Rows are points. Each copy is the shape, with its points in the same order, turned, moved and blurred by noise. Is it also mirrored, or only turned?

Shape, 6 rows:
[[  3  31  -4]
 [-41 -27 -28]
 [-32   5  -2]
 [ 37 -38  45]
 [ 28 -22   6]
 [-31  12 -17]]
Copy 1, 6 rows:
[[  9  13 -31]
 [-26 -46   1]
 [-24  -7 -12]
 [ 36  24  53]
 [ 38  -1  19]
 [-18 -15 -29]]
Copy 1 is: only turned
Copy 2 (6 x 3):
[[ 24  33   6]
 [-50  29   1]
 [-15  34  22]
 [ 10 -56  17]
 [  5 -23  -7]
 [-14  43  10]]
Copy 2 is: only turned
Copy 3:
[[-11  25  25]
 [-60 -11 -31]
 [-42  -8   0]
 [ 41 -35 -25]
 [ 15   3 -31]
 [-43   5   5]]
Copy 3 is: only turned
Copy 4, 6 rows:
[[-24  13 -18]
 [-40 -58   3]
 [-36 -14   1]
 [ 44  11  41]
 [ 27  -4   4]
 [-44 -15 -11]]
Copy 4 is: only turned

Shape (8 x 3):
[[-22 -42  13]
 [ -2 -29 -10]
 [ 24 -12 -18]
 [  2  32 -16]
 [ -5  38 -38]
 [ 19  11  -2]
 [-25  -7  24]
 [ -9 -14   7]]
Copy 1, 8 rows:
[[-42 -26   1]
 [-14 -29   4]
 [ 18 -20  15]
 [ 27  21 -13]
 [ 43  14 -28]
 [ 17   6  17]
 [-32  11   6]
 [-20  -2   4]]
Copy 1 is: only turned
Copy 2, 8 rows:
[[-60 -22   5]
 [-31 -11  28]
 [ -3 -15  29]
 [ 15  23   3]
 [ 13  43  20]
 [  3  -6   5]
 [-38  -1 -24]
 [-28  -8   5]]
Copy 2 is: mirrored

Shape:
[[ 23  29   7  12]
 [ 14  15 -18 -10]
 [  9  26  11   0]
 [ 21 -26  -6  10]
 [ 12  17   6   1]
 [ 25   4   9   3]
 [ 24  26   6  11]
 [-26  26 -28  -8]
 [ 24  28  12 -42]
 [  1 -60  -3  -2]]
Copy 1, 10 rows:
[[ -4  20  30   1]
 [-18   7   6 -21]
 [  7  16  14  -4]
 [-35 -16   5  16]
 [ -2  11  13  -2]
 [ -9  -4  21   5]
 [ -4  17  30  -1]
 [-13  34 -25 -26]
 [ 23 -12  17 -34]
 [-36 -38 -27  29]]
Copy 1 is: mirrored
Copy 2 (10 x 4):
[[ 26 -25  15  -5]
 [  4 -30  -3   9]
 [ 10 -26  22  -6]
 [ 11   9 -18  -8]
 [ 13 -16  11  -1]
 [ 16 -12   0 -17]
 [ 27 -28  16  -8]
 [-13 -21  18  36]
 [-19 -47   9 -24]
 [-11  41 -29 -17]]
Copy 2 is: mirrored

Shape:
[[-14   0 -24  -4  -6  -2]
 [-37  -4  38 -19  11 -18]
 [ 37 -10  34  -8  12   1]
 [ 13 -18  23 -18  13 -25]
 [-12  12  16  -5 -15  -1]
 [ -5 -10  28 -38  15 -10]
 [-27  -3  14  55  28 -26]
 [-38 -52  -8 -14  17  37]
 [-42  47  23  27  49  -2]
 [  6   7 -37  37  19  44]
 [ 19   4  33  18   5 -29]]
Copy 1 (11 x 6):
[[ -8  14  -6   4  -1 -21]
 [-60 -18  -6  17 -10  12]
 [-12 -45  22 -25   6  13]
 [-31 -40  -6 -19  -5  -2]
 [-20   5   8   4 -10  15]
 [-54 -28  13 -12  -8  -4]
 [-10 -21 -44  36  35  22]
 [-26 -23  24  49   5 -54]
 [-48  15 -13  27  60  39]
 [ 29  14  18  17  51 -20]
 [-10 -31 -15 -13   6  33]]
Copy 1 is: mirrored
Copy 2:
[[  5  10  -1 -31   6   0]
 [ -7 -38  20 -16 -29  -5]
 [ 35 -25  -1  29  -3   6]
 [ 29 -34  -5   5  -3 -17]
 [  7   4  21  -5 -14  -3]
 [ 32 -37  10 -12 -20  -1]
 [-44 -27  -8   9  31  -1]
 [  4 -18 -44 -41 -33  30]
 [-41 -40  38  -5  23  39]
 [ -2  26 -21  -8  35  54]
 [ 10 -18  11  33  13 -19]]
Copy 2 is: only turned
